Each row of a before or after table is a point. The points were changed in one or more steps. Then noise was added and the rows were shuffled. The steps act on columns, c1 being the first. Write out the steps. A step turns or swaps two columns, mirrors them in a line or flattens them onto one, adds a multiple of one to another, or multiplies or shifts one. Angles are multiples of 10 degrees, from the lower column toward the higher: turns from -170 to 170, lines from 10 to 170 but not 90. Use the fewest steps. Two steps may share a column if one is a turn and the other turns, adds or multiplies; they go together, in the order done. Otherwise the lowest column goes first.

Before:
array([[  9,  51,   8],
       [-27,  47, -21],
       [ 10,   8,  -1],
       [-18,  55,  -9],
       [ 46,  -4,  14],
       [ 17,  31,  28],
       [ -2, -18, -30],
       [ 13,   5,   4],
       [-34,  29, -39],
       [ 22,   8,  17],
       [-18,  16,  16]])
After:
array([[-23,  15,  15],
       [-23,  -8,  55],
       [ -4, -26, -21],
       [  8,  -2,   6],
       [ 21,  26,  32],
       [ 59,  13,  -4],
       [-43, -42,  32],
       [ 12,   8,  50],
       [-34, -20,  47],
       [ 29,  17,   9],
       [ 15,   6,   5]])
Steps: multiply c1 by 1.3; swap c2 and c3

Before:
array([[ -5,  32,  -2,  -2],
       [  0,  20,  -3,  19],
       [ 30,   6,  20,  21],
       [  3,  26,  21,  14],
       [ 41,   5,   9,  22],
       [-10,  14,  15, -60],
       [-18,   9,  28,  14],
       [-15,   9,  -3,  -5]])
After:
array([[ -7,  -3,   5,  -9],
       [ 18,  -2,  32,  -3],
       [ 28,  -5, -17,  36],
       [ 18,  17,  16,   9],
       [ -3,  11,   7,  18],
       [ -3,  22,   2,  -4],
       [  9,   2, -14, -59],
       [ 34,  -3,  -5,  24]])
Steps: turn c1 and c3 by -60 degrees; turn c3 and c4 by -30 degrees; shift c2 by -10

Before:
array([[ 19,  25,  19,  17,  -3,  24, -14,  20],
       [  5,  -5,   4,  30,  25,  21, -26,  23],
       [ 31,  18,   1,  36,  36,  14,  -9,  13],
       [-15,  12,  29, -23,  26, -25, -18, -28],
       [-20,  13,   4,  34, -23, -20, -11,  -1],
       [-36, -11,  33,  10, -10, -34,  18, -16],
       [-44,  33,  25, -17,   7, -29,   6,  -3],
       [ -8, -15,  24,  51, -21, -44,  -8,  30]])
After:
array([[-21,  51, -14, -26,   0, -23,  20,   8],
       [-15,  -9, -22, -53, -41,  42,   9, -29],
       [ 36,  -1,  -5,   7, -50,  39,  -7,  30],
       [  2,  -7, -20,  16, -61,  33, -17,  17],
       [-36,   8, -14, -35,  37,   4,  35,  -4],
       [-11,  22, -10, -26,  17,  30,  -5, -22],
       [ -7,  18, -34, -20,  35, -25,   4,  34],
       [ 29,  12, -23,  20, -37,  20,   1,  -9]])
Steps: turn c1 and c2 by -30 degrees; mirror c3 and c7 in the line at 70 degrees; mirror c4 and c6 in the line at 50 degrees; turn c5 and c8 by 110 degrees; multiply c5 by 2
